Each row of a before or after table is a point. The points were changed in one or more steps. Then noise was added and the rows were shuffled. The steps act on columns, c1 being the first. Name the steps. A step turns or swaps two columns, mirrors them in a line or flattens them onto one, adds a multiple of one to another, or multiplies or shifts one. Angles are multiples of 10 degrees, from the lower column toward the higher: turns from -170 to 170, lines from 10 to 170 but not 90. Use the fewest steps. Two steps may share a column if one is a turn and the other turns, adds or multiplies; they go together, in the order done. Otherwise the lowest column goes first.
In the rows, zero is written as 128.

Before:
[[ 53 100]
 [174 175]
 [165 124]
 [152 166]
 [130 115]
 [159 171]
 [ 67 101]
 [107  76]
 [156 129]
 [ 92 127]
 [ 64 145]
 [149 142]]
After:
[[167 184]
 [100  91]
 [129 125]
 [183 185]
 [ 36 111]
 [159 141]
 [162 153]
 [180 133]
 [161 176]
 [ 44 160]
 [ 46 107]
 [ 81 134]]
Steps: multiply c1 by 1.3; shift c2 by 10

Before, 9 rows:
[[169 140 128]
 [127 236 103]
 [ 49 142 134]
 [181 102  79]
 [ 73 109 121]
 [175 108  84]
 [191 104 101]
 [142 108 132]
 [148 185 141]]
After (9 x 3):
[[175  81 139]
 [128 122  19]
 [180  75 143]
 [170 131 118]
 [192  93 149]
 [141 131 150]
 [ 72 118 146]
 [ 49 133 113]
 [152 148  68]]
Steps: turn c2 and c3 by -80 degrees

Before (11 x 4):
[[ 97  70 131 102]
 [ 88 126 206 102]
 [152 114  75 182]
 [183 109 140 144]
 [158 144  86 164]
 [150  77 123  47]
 [ 70  61 165 112]
 [ 80  82 129  90]
 [175 140  67 177]
 [108 115 177  97]
 [ 86  78 176 138]]
After (11 x 4):
[[126 130 186 105]
 [ 72 111  96  79]
 [118  73  83 106]
 [ 46 106 104 136]
 [ 83  83  75  76]
 [177 168 148 125]
 [120  77  98  95]
 [134  32 149 121]
 [197 178 165 118]
 [ 76  95 116 128]
 [187 166 148  88]]
Steps: turn c1 and c3 by 80 degrees; mirror c2 and c4 in the line at 30 degrees

Before:
[[ 95 166 116 160 165 192]
 [ 95  83 158  98  62  61]
 [105 151 158 156 144 113]
 [ 98 113  95 148 117 140]
 [149  86 185  63  94 111]
 [131 169 120 194 102 187]
 [ 84 141  93 112 120 139]
 [ 60 200 123 171 133 219]
 [125  85 233 115  81 139]
 [124 175 115 185 147 193]
 [ 75  61 116 137 121 116]]
After (11 x 6):
[[146 102  94 102 122 109]
 [168 108 123 187  96 162]
 [161 109 163 146 140  85]
 [170 176 111  77 117  90]
 [172 100 122 142 160 157]
 [140 165 152  71  64  28]
 [172 141  91 122 109 108]
 [215  60 115 144 134 191]
 [ 72 153 194  85  99  84]
 [162  97 106 183 143 152]
 [124 163 226 100  75 110]]
Steps: turn c1 and c4 by -140 degrees; turn c2 and c4 by 160 degrees; shift c6 by -30

Before, 14 rows:
[[169 109 217  75 208  99 179 148 120]
 [112 102  89  97 158  28 160  98 144]
 [130 131 182  81 177 127 225 210 129]
 [127  98 112 145  89  46 161 108 109]
 [102 149 112 195 168 194 162 185  50]
 [ 90  59 172  79 186 105 196 196 119]
 [130 134 103 134  98 133 103 125 110]
 [159 114 200  83 156  96 185 175 141]
 [135  88 151  48 196  79 148 221 145]
 [100 144 140 161 116 107 137 160  56]
 [ 77 186 146 152 124 159 148 142  97]
 [117  98 100  80  90 132 113  77  91]
 [ 81  70 107 162 122 125 104 107 150]
 [ 76 103 116 103 129  57 101 119 104]]
After:
[[125 135 104 137  99 123 101 122 101]
 [101 108 217  76 207 148 181 148 110]
 [107  87 153  49 194 172 147 221 134]
 [120 103 115 100 127 196  98 120  95]
 [145  68 108 161 120 136 105 106 140]
 [129 129 182  83 179 126 223 208 117]
 [129  94 100  78  96 125 109  74  78]
 [162 148 108 196 169  66 161 185  41]
 [134  58 173  80 190 154 197 196 107]
 [106 112 198  80 155 154 186 174 131]
 [159 185 149 156 124 104 149 142  88]
 [ 98 100 113 143  89 207 161 109  98]
 [133 142 142 159 119 148 136 166  45]
 [102 101  90  93 154 219 163  97 134]]
Steps: multiply c1 by 0.4; turn c1 and c6 by -160 degrees; shift c9 by -10

Before:
[[139 141 150 160  99 123 114 112 115  88  94]
 [127 100  88  91 137 183 123 121 138 174 147]
 [118 156 161 163 144 127 156 109 109 121 138]
 [126  68  80 129 169 174 131 165 136 129 147]
 [110 108  73 115 114 175 140 137 108 143 194]
 [135 155 148 143 144 146 127 102  88 106 158]
 [136 168 165 166 115 167 143 142 126 103 130]
 [130 131 136 143  94 114 141 125 108 128 109]
 [164 151 156 146 128 146 131 117 110  94 157]
 [137 104 127  94 121 132 140 163 130 128 137]
 [153  94 103 147 130 136 130 139 160 146 157]
 [121 154 117 127 119 108 126 131 156  97 113]
 [ 85  76 119 100 115 169 121 114 135 146 186]
 [123 105 104 130 142 137  87 173 136 158 147]]
After (14 x 11):
[[150 144 167 132 147 147 153 127  69 133 138]
 [ 91  82  83 119 156  83 133  92 156 156 141]
 [137 154 145 133 151 153 129 105   7 117 158]
 [148 162 170 141 134 105 143  95 121 102 133]
 [129 146 156 133 133 149 114 130  87  81  92]
 [117 170 162 132 146 133 131 107  76  98 156]
 [107 116 122 125 120  91 141 132 133 119 139]
 [ 88 117 107 120 119 113 134 122 222 144 156]
 [128  98  74 121 113 110 138  85  67 131 192]
 [153 144 120 126 146 127 125 145 209  98 116]
 [112 103  84 123 108 129 120  72 162 166 145]
 [119 107 104 129 115  83  86 131 149 161 148]
 [131  60 110 126 108 133 119  83 149 138 184]
 [128 129 138 130 102 135 141 145  68 106 112]]
Steps: mirror c1 and c2 in the line at 70 degrees; flatten c3 and c4 onto the line at 10 degrees; turn c5 and c10 by 40 degrees; mirror c6 and c8 in the line at 130 degrees; multiply c9 by 3

Before, 8 rows:
[[168  92 149 193 117 120 130 117 135  70 104 179]
 [123 207 149 163  90 106 100 161 124 188 108 147]
 [127 128  79  97 163  95  73 154 182 109 182 154]
 [103 153 124 123 168 206 217 155 148  87 175 117]
 [ 69 205 105  92 102 143 159 145 213 137 131  90]
 [162 129 241 189 137 199 169 115 136 139 174 115]
 [128 139 162  84  92 201 166  82 164 131 139 134]
 [173  63  83 197 102 152 115  76 142 170 101  67]]
After:
[[137  45  39 175  92 178 140 135 112 120 137  49]
 [130 103 117  63 125 157 163  84 165  60 169 131]
 [135 209 104 140  96 178 124 109 100 171 152 154]
 [142 154  26  75 187  99 185 153  73 152 123 153]
 [104 168  75 105 185 122 152 138 220  43 112 137]
 [188  96 104 175  94  68 134 141 128 112 125 152]
 [ 58 197  56  68 117 140 216  90 151 115 152 121]
 [154 121 199 164 175 165 136 120 172  60 144 101]]
Steps: turn c1 and c12 by -30 degrees; turn c2 and c8 by -40 degrees; shift c3 by -50; shift c4 by -20; turn c5 and c11 by -60 degrees; turn c6 and c10 by -70 degrees; swap c7 and c9

Before, 12 rows:
[[ 98 135 121 127 150 145 137 196 141 130 111 135 106 120]
 [ 98 155 122 119 162 152 141 111 147  87 153 156 105 123]
 [123 145  94 116 165 157 106 123 107  87 129 161 121 135]
 [125 132 132  49 134  98 117 101 120 135 123 145  94 112]
 [147 126 135 102 140 126 141 122 136 122 138 170 119 140]
 [111 154 146 115 163  25  70 150 138 141  77 142 132 106]
 [ 98  11 146 128 117 141 135 106 144 131 143 136 103 169]
 [101 100 143 116 160  71 141 194  56 146 147 134 101 110]
 [131  56 116 141 109 141 134 115 154 129 151 116 112 125]
 [103 161  85 119 164 110 110 113 145 148 152 162 103 152]
 [ 95 129 118 134 126 153 118 119 133 150 130 134 188 124]
 [131 153 137 145 128 157 110 101 108 144 117 146 101 114]]
After, 12 rows:
[[101  29 145 123 110 111 112 109 112  96 137 137 108 165]
 [ 97 129 118 130 122  73 122 119 127 148 136 133 186 125]
 [ 98 140 116 133 112 105 110 194 152 139 118 137 109 109]
 [145 186 137 101 121 142 115 120 134 141 130 172 116 139]
 [103 203 123 110 101 100 106 109 162 117 140 157  99 119]
 [102 198  83 109 104 136 150 117 158 173 144 158  99 156]
 [127 210  92 119 146  53 131 122 167 114 120 165 119 133]
 [112 169 147 142 111 244 229 153 154 154  75 143 131  99]
 [132  43 116 128 108 109 118 114 112  91 153 115 118 129]
 [130 157 134  64 134 178 155 100 137 143  85 143  97 117]
 [127 167 133 147 146  60 137 100 133 168 126 144 103 114]
 [ 99 104 145 110 201 238 144 193 169 143 137 135 103 114]]
Steps: add 1.5 times c12 to c2; turn c2 and c10 by 20 degrees; turn c4 and c11 by 30 degrees; turn c5 and c9 by 100 degrees; turn c6 and c7 by -150 degrees; multiply c6 by 2

Before (14 x 18):
[[134 180 105 112 156 122 118 126 111 134 131 117 127 135 112  96 127 105]
 [121 122  97 135 135 131 159 127 137 101 130 116 128 160 109 101  92 119]
 [131 137 111 111 155  77 157 118 117 104  78 113 123 165  91 130 153 112]
 [113 141 100 132 127 109 118 126 119 118 134 164 115 144 103 125 123 106]
 [117 123  90 137 139 145  56 127 144 112 113 122 132 133 125 116 127 145]
 [145 128 108 144 121 150 105 121 117 134 134 124 128 141 132 136  31 139]
 [109 151 102 148 142 116 163 127 128 159 102 134  90 148 105 104 159 127]
 [118 128  83 144 142 151 132 129 123 129 136 108  29 125 121 130 155 119]
 [187 122 130 142 142 121 143 136 136 113 130 118 131 118 136 122  91 131]
 [133 144 105  78 161 128 145 150 127 144 133 141  64 117  95 121 139 161]
 [118 140 170 110 153 126 159 140 130 112 110 124  79 114 101 136 144 147]
 [127 128  91 117  97 149  78 129 111 110 122 110 134 135  95 117 157 160]
 [108 124 214 102 160  16 122 149 125 160 144 103 130 114 152 131 131 134]
 [119 149 100 119 113 123 145 181 128  99  81 125 110 141  93 118 115 143]]
After:
[[107 124 162  44 159  54 121 103 128 158 145 150 129  97 153 129 117 135]
 [109 150 117 112 142 131 161 133 133 167 103 126  92 154 106 104 153 128]
 [126 130 115 137  97 150  77 111 113 120 123 128 134 122  96 118 172 160]
 [118 129 110 150 142 136 132 109 124 138 138 129  30 142 122 131 161 118]
 [111 141 116 103 128 125 119 164 120 116 134 125 115 136 103 123 127 104]
 [124 123 115 113 135 154 161 117 139  90 128 127 127 145 109 100  98 120]
 [120 124 113 142 139 139  55 121 146 113 114 127 133 138 124 115 135 144]
 [143 128 119 139 120 146 105 126 114 100 134 120 129 147 134 136   7 139]
 [130 180 118 116 157 133 119 116 111 134 130 124 126 115 110  95 126 107]
 [132 143 119 124 161 132 146 140 126 146 133 149  64  78  94 123 134 161]
 [187 122 128 131 143 112 143 118 124 100 130 138 131 137 136 122  92 129]
 [116 148 118 113 113 138 146 123 130  97  81 181 110 127  92 117 124 145]
 [129 137 122  64 156 126 157 113 116 111  77 119 124 124  92 130 171 112]
 [118 140 145 131 153 122 160 124 129 118 112 140  80 106 100 136 155 145]]
Steps: turn c1 and c9 by -10 degrees; multiply c3 by 0.4; turn c4 and c14 by 70 degrees; turn c4 and c6 by -50 degrees; swap c8 and c12; turn c10 and c17 by -20 degrees; multiply c17 by 1.3

Before:
[[ 99  94 166 166  96 142  96 108 200 179 111 137  83 120 130 115 127 143
  142 147 127 145 170 111]
 [164 169  97 100 156 226  98 157 105 110 121 129 191 140  85  91 156  73
  164 140  81 109 190 158]
 [148 127  74 147  95 127 133 124 100  95 153 104 187 176 113  88 209  36
  177 119 169 142 170  98]
 [177 142  45 167 106 166 187  91 128 118 156 168 116 166 161  91 187  99
  124 101 170 147 132 163]
 [120  64 144 128 126 145  61 102 143 179  85  88 118  84 157 111 112 163
  102 172 128  80 105 158]
 [136 130  43 141  77 170 144  85  51 132 157 184 139 191 131  76 210 101
  202 109 118 126 165 118]
 [103 142  85  65 132 158 118 171 127 142  85  26  85  87 155 141 124 124
  118 147  40 113 159 217]
 [ 99 120 152  99 145 172  76 137 138 112 132  80  68  65 189 139 124 145
  133 143 114 136  95 129]
 [ 81  79 174 103 108 140  83 145 142 125 118 134  74 109 168 155 155 107
   63 180 122  99 135 151]
 [146 152  97  65 136 151  81 166 142 132 126  94 112 115 184 142  91  75
  177 139  76  55 155 196]
 [135  90 139  86 133 138 111  76 183 172 119 110  59  65 135 144 145 185
  107 190 136  80 169  92]
 [143 125 149  91 158 149 156 125  91 112 101  84 117 120 157 147 103  68
  160 167  56 119 127 183]
 [204 117  71 160  50 133 132  68 116 129 177 171 138 150 138 161 230 128
  152  93 131 175 127 154]
 [147 155  99 165  51 174 169  95 105 129 196 127 161 155 124 117 166 121
  138 104 122  89 140 123]]
After:
[[148 149 137 164 147 174 128  61 205 129 197 116 160 179 121 117 165 155
  138 107 123  89 147 135]
 [120 106 135 127 144 145 133  80 122 179  86 107 116  48 158 112 112  81
  102 172 130  81 130 101]
 [165 104 104 100  93 225 105 186 118 106 119 136 192 108  85  91 156 209
  164 137  81 111 143  94]
 [102 183 133  65 126 160 160 213 125 138  86  29  85  97 156 138 121 164
  117 146  38 113 166  39]
 [143 168 115  91  82 152 147 121 125 113 101  75 116 148 160 148 105 164
  162 170  57 120  74  73]
 [137  98  88  85 173 139 173  27  98 172 117 115  60  80 137 146 145  97
  109 191 137  83 180 168]
 [ 78 137  93 105 153 140 122 163 138 126 117 148  76  79 168 157 153 123
   63 181 122  96  91 105]
 [ 99 213 136  99 129 172 158 146 111 112 133  95  71  53 191 139 123  91
  134 142 113 134 110 129]
 [135 134 153 140  87 171  79  42 211 133 155 179 138 176 132  75 208 208
  201 109 118 127 182 138]
 [ 98  97  70 167 207 144 118  91 118 180 108 146  85  96 131 114 126 117
  142 149 129 146 138 147]
 [146 102 129 148 120 126  89 119 171  93 153 105 189 157 114  89 211 242
  179 120 169 144 120 160]
 [149 238 128  63 135 151 116 206 114 132 123 108 111  81 184 143  91 194
  178 140  78  56 125  58]
 [176 192 176 169 138 164 122  53 145 117 157 152 117 198 162  89 186 194
  125 101 170 146 160  91]
 [204 128 162 161 158 132 109   7 204 127 177 169 141 141 138 161 229 155
  151  94 131 175 160 103]]
Steps: add 1.5 times c15 to c2; turn c3 and c23 by 130 degrees; turn c18 and c23 by 140 degrees; turn c5 and c9 by -120 degrees; add -0.3 times c7 to c12; turn c7 and c14 by 60 degrees; multiply c8 by 2; multiply c24 by -1
